Each row of a before or after table is a point. The points were changed in one or more steps. Then noise was added and the rows were shuffled. The steps act on how far a point lies along the listed directions, d1 being the first. Write out the steps. A step turns or swaps two directions, mirrors them in a line or flattens them onto one, adds a multiple of one to another, or multiplies one. Angles are multiples of 10 degrees, from the lower direction toward the higher: turns from -170 to 170, lines from 10 to 170 but not 90. Use the fewest steps. Two steps may share a direction if one is a turn and the other turns, adds or multiplies; they go together, in the order done. Otherwise the lowest direction goes first.

Directions:
(1): [  9 -19  68]
(2): [57 42  4]
(3): [ 42 -54 -21]
Before (11 x 3)
[[  1   9   7]
 [ 13 -12   1]
 [ 19 -13   2]
 [ 26   0 -12]
 [ 20  -3   3]
 [ -5  -3  -5]
 [ 33 -16  -4]
 [ 23 -12  -8]
 [-68 -80 -41]
 [ 16 -13 -33]
 [ 17 -23  -2]]
After (11 x 3)
[[-17   3  24]
 [-13 -13  13]
 [-22 -15  26]
 [-13 -10  23]
 [-10 -20  19]
 [  7   1  38]
 [ -9 -12   8]
 [ 95 -58  16]
 [-16  -5  11]
 [ -7   6  -6]
 [  8  -2   3]]
Steps: turn d1 and d3 by -120 degrees; turn d2 and d3 by -110 degrees

Directions:
(1): [  2 -65  15 -51  17  59   6  50]
(2): [  7 -11  28  16 -36  65 -50 -64]
(3): [-50 -40 -13  65 -14 -13 -50  45]
(4): [-35  26 -57 -42 -77  18   5  15]
Before (8 x 8)
[[-10 -32  -8   7  24  -8  -3  37]
 [ 54  49  26 -38   5  35  14 -95]
 [ -6   2 -22   8 -14 -11  -3  -4]
 [-15 -26   7  -7 -12  22 -23  24]
 [-18 -39  15 -22  13  46 -10  28]
 [  0  10   0 -16 -29  12  12  -2]
 [ 32 -21  28   5 -28  28  -4 -23]
 [-14  12   3 -17 -11   7  20  17]]
After (8 x 8)
[[-23  37  -3  40  -6 -32 -15 -25]
 [ 38  -7  42 -30 -10  89 -25 -82]
 [ 21 -14  21  34 -36  14 -19 -26]
 [ -4 -17 -22 -10  -5  -2   2  17]
 [ -1   9 -14  21  21 -40   9   8]
 [-18  12  -9  25 -18 -24 -21   6]
 [ -2  12  -4 -10 -32   8  11  -3]
 [-10  26  -1 -12 -11  -3  21   5]]
Steps: multiply d1 by -1; turn d2 and d3 by 30 degrees; add -0.3 times d4 to d2

Directions:
(1): [-28   0   8  -2 -56 -27  49   6  90  15  -5 -69]
(2): [-87   7 -25  40  72 -11 -18  38  42   6 -27  26]
(3): [-16 -14  -5   8 -19  69 -89 -67  39   6  -8 -22]
(4): [ -2  -6 -20 -66  41  43  63 -49  45  14  28  50]
(5): [ 54 -26 -48  67  -5 -15  16 -22  43 -77  -6  30]
Before (10 x 12)
[[  7  -4   8   2 -12  21 -18 -15  18  -5   1  -7]
 [  8  -3   3   5 -11  14 -26 -20   1  -5   0  -3]
 [-31  11   4  10   0 -28 -10  26  10   6 -13  -1]
 [  4  -4   9 -12 -27   8  -6 -16   2  16   6  -9]
 [ -5   7   3  24  -8   5 -21   6   5 -17 -14 -10]
 [  1  13   9 -26  13 -29  69  34 -18  12  28  26]
 [-14   4 -16  10   3  12 -14 -13  33   8  -3  -8]
 [ 14  -5   3  -9  -9  21 -24 -28 -20   2  13  16]
 [ 28   3   1   4 -21  11 -21  -6   0  -9   0 -10]
 [ -5  11  14   2  -4   0 -27  26 -24   3   3  -6]]
After (10 x 12)
[[-20   9 -11  25  21  -9  -9  30  24  -6 -13   5]
 [ -9  12   3  19  -1 -21  20  30   9 -17 -11  -6]
 [-11  14 -18   4  29 -29  45  32   8   4   3  17]
 [-29   7  -3  16  37 -19  19  38  19  -5  -8  20]
 [ 60 -14  24 -46 -72  82 -55 -95 -14  12  40 -21]
 [-30   8  -7  25  33 -27   8  33   8  -7 -12  16]
 [ -7  10  17   3 -17  -5 -19  25  -9   5   2 -21]
 [-39   3  -6   4  19  -7   4  13  17  18  -5  14]
 [ 17   6  17 -20 -41 -18  13  -1   0   7   5 -16]
 [-36   6  -8  24  35 -15 -18  24 -11   0  -5  30]]
Steps: turn d1 and d4 by 40 degrees; multiply d3 by 2; turn d2 and d3 by -130 degrees
